Each row is a point. Examples show where two turns around zero, p and q, send a point. Write where each new point lands after one turn and then the other. Backwards means that the second turn is done in reverse. Each puzzle has new turns, and all numbers are rounded.

Turn p:
[ 0.16  0.29 -0.04] => [0.28 0.08 0.15]
[-0.31 -0.06 -0.37] => [ 0.11 -0.18 -0.44]
[-0.10  0.29 -0.11] => [ 0.28  0.13 -0.11]
[ 0.08 -0.36 -0.05] => [-0.25 -0.28  0.02]
[0.16 0.00 0.36] => [-0.18  0.20  0.29]
[ 0.00 -0.15  0.21] => [-0.24  0.06  0.07]
Turn q:
[ 0.12 -0.29  0.20] => [-0.27 -0.18  0.18]
[-0.37 -0.09 -0.24] => [ 0.41 -0.15  0.10]
[0.08 0.21 0.25] => [-0.19  0.02 -0.28]
[ 0.17  0.16 -0.21] => [0.05 0.31 0.01]
Where do these land?
q, then p: [ 0.48 -0.11  0.07] => [-0.01  0.41 -0.28]
q, then p: [-0.04 -0.15 -0.14] => [-0.11  0.08  0.16]
p, then q: [0.04 0.26 0.13] => [-0.14  0.15 -0.21]
q, then p: [-0.13 -0.22  0.26] => [-0.31 -0.14 -0.13]
p, then q: [-0.24  0.39 -0.19] => [-0.06  0.49  0.07]
q, then p backwards: [-0.11 -0.18 -0.14] => [ 0.23  0.08 -0.06]

Turn p:
[ 0.29 -0.24 -0.01 -0.24  0.18  0.12] => [ 0.06  0.31 -0.37 -0.02  0.07  0.03]
[-0.01  0.06 -0.20  0.18 -0.31  0.23] => [ 0.21 -0.05  0.21 -0.22  0.00 -0.30]
[-0.12  0.22  0.35  0.40 -0.18 -0.33] => [-0.28 -0.17  0.55  0.06  0.19  0.19]
[0.08 0.15 0.23 0.15 0.26 0.19] => [ 0.11 -0.15 -0.07 -0.08  0.29  0.28]
[-0.35  0.06  0.02 -0.20 -0.34 -0.25] => [-0.33 -0.19  0.15  0.22 -0.20 -0.31]
[ 0.04  0.02 -0.28 -0.23  0.03 -0.11] => [-0.06  0.07 -0.17 -0.08 -0.32 -0.05]
[ 0.08 -0.28 -0.11 -0.05  0.36  0.14] => [ 0.29  0.19 -0.29  0.12 -0.03  0.17]
Turn q:
[ 0.23 -0.21 -0.14 -0.30 -0.05  0.04] => [-0.24  0.16  0.33  0.07 -0.10 -0.07]
[-0.37  0.30 -0.10  0.30  0.33  0.22] => [ 0.36 -0.37 -0.18  0.10  0.02  0.42]
[ 0.09 -0.08 -0.02  0.14  0.27  0.01] => [ 0.23 -0.06  0.19  0.00  0.12  0.02]
[ 0.10  0.24  0.08  0.01 -0.31 -0.08] => [-0.25 -0.12 -0.23 -0.08  0.02 -0.20]
[-0.21 -0.28 -0.43  0.26 -0.15 -0.33] => [-0.06  0.24  0.03 -0.54  0.14  0.37]
[ 0.15 -0.09  0.37 -0.17 -0.25  0.12] => [-0.16  0.20 -0.13  0.27  0.04 -0.34]
[ 0.01  0.11  0.25 -0.24  0.16  0.01] => [ 0.13 -0.04 -0.01  0.19 -0.24 -0.21]
Where do these land?
p, then q: [ 0.08 -0.04 -0.03 -0.21 -0.20 -0.20] => [-0.01 -0.01 -0.27 -0.16 -0.16  0.10]
q, then p backwards: [-0.52 -0.19 -0.09  0.11  0.11  0.66] => [-0.10 -0.35  0.30  0.16  0.70 -0.20]
p, then q: [-0.25  0.04  0.03 -0.09  0.11 -0.29] => [-0.03  0.16 -0.22  0.03  0.25  0.18]
q, then p: [ 0.13 -0.15  0.33  0.06 -0.03 -0.03] => [-0.15  0.02  0.09 -0.10 -0.15  0.30]
p, then q: [ 0.42  0.06  0.16 -0.02 -0.16  0.17] => [ 0.15 -0.16  0.14  0.03 -0.44  0.02]
p, then q backwards: [ 0.10 -0.09 -0.14  0.19  0.18 -0.36] => [-0.23 -0.23 -0.25 -0.24  0.09  0.06]
q, then p: [ 0.28  0.10 -0.28 -0.08 -0.16  0.27] => [ 0.16 -0.17  0.09  0.44  0.12  0.01]
p, then q: [ 0.00  0.07  0.08 -0.31  0.07  0.12] => [-0.04  0.04  0.15 -0.17 -0.05  0.27]
p, then q backwards: [-0.24  0.20 -0.05  0.34  0.08 -0.34] => [ 0.05  0.06 -0.42 -0.21  0.30  0.16]

Turn p:
[-0.26 -0.03 -0.25 -0.13  0.09  0.26  0.10  0.13] => [ 0.20  0.09  0.36  0.10 -0.10 -0.17 -0.13 -0.09]
[-0.20  0.11  0.25 -0.06  0.14  0.20  0.34 -0.25] => [-0.02  0.27 -0.17 -0.11 -0.18 -0.42 -0.08 -0.15]
[ 0.54  0.13 -0.34  0.02 -0.12 -0.03 -0.29  0.08] => [-0.35 -0.19  0.22  0.25  0.21  0.25  0.17  0.36]
[-0.25 -0.08 -0.13 -0.01  0.22 -0.08  0.09 -0.22] => [ 0.20  0.34  0.03 -0.09  0.14 -0.06 -0.05 -0.07]
[-0.29 -0.03  0.08 -0.20 -0.24 -0.09  0.18 -0.15] => [ 0.29  0.14 -0.10 -0.18 -0.29 -0.07  0.06  0.11]
[-0.13 -0.25  0.29  0.30 -0.12 -0.01  0.31 -0.07] => [-0.04  0.16 -0.28 -0.15 -0.30  0.16 -0.13 -0.32]
[ 0.36 -0.10  0.02 -0.15 -0.01  0.02 -0.50  0.09] => [-0.19 -0.40  0.17 -0.08  0.27  0.12  0.32  0.07]
[-0.05 -0.03  0.25  0.03  0.13 -0.20  0.35  0.15] => [ 0.02 -0.01 -0.25 -0.19 -0.06 -0.03 -0.40 -0.05]
[ 0.27  0.28 -0.17  0.19 -0.10 -0.08 -0.58  0.25] => [-0.08 -0.42  0.02  0.46  0.32  0.23  0.24  0.15]
Turn q:
[ 0.40  0.01  0.13 -0.39 -0.01  0.32  0.35  0.04] => [-0.19 -0.17 -0.33  0.20  0.50  0.16  0.18 -0.19]
[-0.26  0.23 -0.02  0.08  0.17 -0.33  0.15 -0.11] => [-0.19  0.05  0.26 -0.14 -0.11 -0.17  0.18  0.31]
[ 0.27 -0.33 -0.03 -0.11  0.03 -0.43  0.41 -0.13] => [-0.18 -0.33  0.38 -0.27  0.40 -0.06  0.03 -0.20]
[-0.16 -0.04  0.13  0.25 -0.05  0.01  0.02  0.21] => [ 0.04 -0.11  0.08  0.14 -0.13  0.05 -0.22  0.21]
[ 0.10  0.13 -0.14 -0.01 -0.22 -0.07 -0.37  0.11] => [-0.07  0.31 -0.07 -0.01 -0.20 -0.02 -0.23 -0.23]
[-0.26  0.24  0.24 -0.07  0.55  0.18 -0.32 -0.32] => [ 0.20  0.00 -0.19  0.13 -0.42 -0.28  0.61  0.12]
[-0.25 -0.26 -0.19 -0.10 -0.35 -0.24 -0.07  0.10] => [ 0.09  0.23  0.42 -0.08  0.00  0.28 -0.19 -0.11]
[-0.18 -0.15 -0.25  0.43 -0.14  0.35  0.25  0.15] => [ 0.29 -0.07 -0.15 -0.14  0.12  0.25 -0.37  0.43]
[ 0.11 -0.02 -0.01 -0.11  0.28  0.01  0.09  0.07] => [-0.13 -0.22 -0.10 -0.07 -0.02  0.06  0.18 -0.04]
[ 0.01  0.31  0.17  0.14 -0.03  0.19 -0.27 -0.11] => [ 0.07  0.19 -0.26  0.22 -0.17 -0.28 -0.01  0.07]
[ 0.24 -0.12 -0.03 -0.12 -0.23  0.02 -0.24 -0.02] => [ 0.07  0.13 -0.06  0.04  0.05 -0.01 -0.15 -0.38]
Where do these land?
p, then q: [ 0.20 -0.01 -0.17 -0.08  0.25 -0.01 -0.12  0.17] => [ 0.09 -0.26  0.04  0.13 -0.25  0.00  0.15  0.00]
q, then p: [-0.39  0.24 -0.19 -0.27 -0.08 -0.32 -0.37 -0.18] => [ 0.01 -0.06 -0.45  0.17 -0.37 -0.34  0.00  0.32]
p, then q backwards: [-0.20 -0.34  0.22 -0.20  0.01  0.11  0.22 -0.20] => [ 0.05 -0.03 -0.38  0.04  0.10 -0.20 -0.32 -0.20]
p, then q backwards: [ 0.37 -0.18 -0.13  0.32  0.15 -0.51 -0.36  0.24] => [ 0.11 -0.27 -0.13 -0.26 -0.15  0.28  0.60  0.36]
q, then p: [-0.27  0.16  0.24 -0.29  0.12  0.03  0.34  0.02] => [-0.01  0.05 -0.07  0.10 -0.19 -0.06 -0.46 -0.33]
p, then q backwards: [ 0.22  0.17 -0.24  0.33 -0.16  0.22  0.24 -0.10] => [-0.14  0.37  0.19 -0.16 -0.17 -0.09 -0.13  0.33]
p, then q: [ 0.18  0.13  0.09 -0.10 -0.25  0.19  0.07 -0.06] => [-0.01  0.09  0.27  0.06  0.08  0.17 -0.19  0.13]
q, then p: [ 0.22  0.00  0.09  0.31  0.06  0.15 -0.21 -0.10] => [ 0.00  0.02  0.06 -0.03  0.17  0.36  0.11  0.24]
p, then q backwards: [-0.32 -0.18  0.09 -0.03 -0.09  0.14  0.20  0.21] => [ 0.01 -0.26 -0.04  0.16  0.01 -0.09 -0.39  0.04]
